Each row of a before or after table is a point. One or more steps were done to the points. Then noise was added and the rows were shuffled. The steps act on columns, c1 being the first. Write out the steps. A step turns or swaps two columns, mirrors them in a line or flattens them onto one, adds a multiple of one to another, or multiplies or shifts one. Angles are multiples of 10 degrees, from the lower column toward the higher: turns from -170 to 170, lines from 10 to 170 but not 90. Use the fewest steps. Two steps may share a column if one is a turn and the other turns, adds or multiplies; they go together, in the order done. Otherwise the lowest column goes first.

Before, 8 rows:
[[-0.9 -0.3]
 [-2.2 -3.2]
 [ 2.1  3.3]
 [ 0.0 -1.8]
 [ 0.4  1.5]
 [-0.6  3.3]
 [-3.0 -1.7]
 [ 0.6  0.5]]
After, 8 rows:
[[ 0.4  1.1]
 [-0.8 -0.6]
 [ 0.3  3.6]
 [-0.6  8.1]
 [ 0.3 -4.5]
 [ 2.1  8.3]
 [-2.3 -8.0]
 [-3.0 -4.2]]
Steps: multiply c2 by 2.5

Before:
[[-2.9  2.0 -1.0]
 [-4.2 -2.4 -3.5]
 [ 1.0 -2.1 -1.3]
 [-3.0  1.0 -3.4]
 [-7.2 -0.5 -5.9]
 [ 0.3  5.9  1.2]
 [ 0.7  5.9  3.8]
 [ 0.9 -4.8 -2.1]
 [ 3.4 -5.6  2.3]
 [ 0.5 -3.9 -0.5]
 [-1.2 -0.8 -1.4]
 [-2.2  1.8  3.6]
 [-3.4  4.1  3.4]]
After:
[[  0.4   1.5  -7.0]
 [  1.6   5.3  -8.5]
 [ -2.9   2.7  -5.3]
 [ -6.4   2.2  -2.9]
 [  5.4  -0.9  -1.4]
 [  3.2  -0.5  -1.6]
 [  3.0   1.3  -8.4]
 [  3.2   0.7  -5.8]
 [  3.4  -4.6  -3.6]
 [ -1.8   0.8  -6.2]
 [  3.5  -5.0  -1.5]
 [ -3.3   3.3  -7.0]
 [  5.2   5.2 -11.2]]
Steps: turn c1 and c2 by -140 degrees; shift c3 by -5.0

Before:
[[ 3.3 -5.6  1.8  2.9 -1.6 -4.1]
 [-0.2  3.8 -4.2  8.1 -4.0  3.7]
 [ 3.4 -2.5 -0.3 -3.8 -1.8 -0.9]
 [ 1.1  1.9 -0.1 -1.1  0.2 -4.7]
 [-2.9 -0.9 -2.9 -5.7 -0.6 -2.4]
 [ 1.6 -3.6  5.6 -0.8 -3.4 -5.9]
 [-4.1  3.9  3.4  0.0  2.8  2.1]
 [-1.7  4.1  1.7  1.8 -2.0  0.0]]
After (8 x 6):
[[-1.8  3.9 -5.0  0.0 -2.3  2.9]
 [-5.5 -3.5 -0.7 -0.9  5.7 -3.3]
 [-1.5 -2.8  3.1 -4.3  1.2 -1.4]
 [ 3.9  3.4  1.4  8.4 -3.6 -3.5]
 [-0.5  2.1  1.3 -1.2  4.4  0.2]
 [-2.9 -5.6  2.3  3.2  4.1 -1.4]
 [-1.3  4.4 -2.2  1.9  0.1 -1.9]
 [ 3.7 -1.1 -1.7 -5.6  2.6 -0.7]]
Steps: turn c1 and c3 by 110 degrees; turn c5 and c6 by 90 degrees
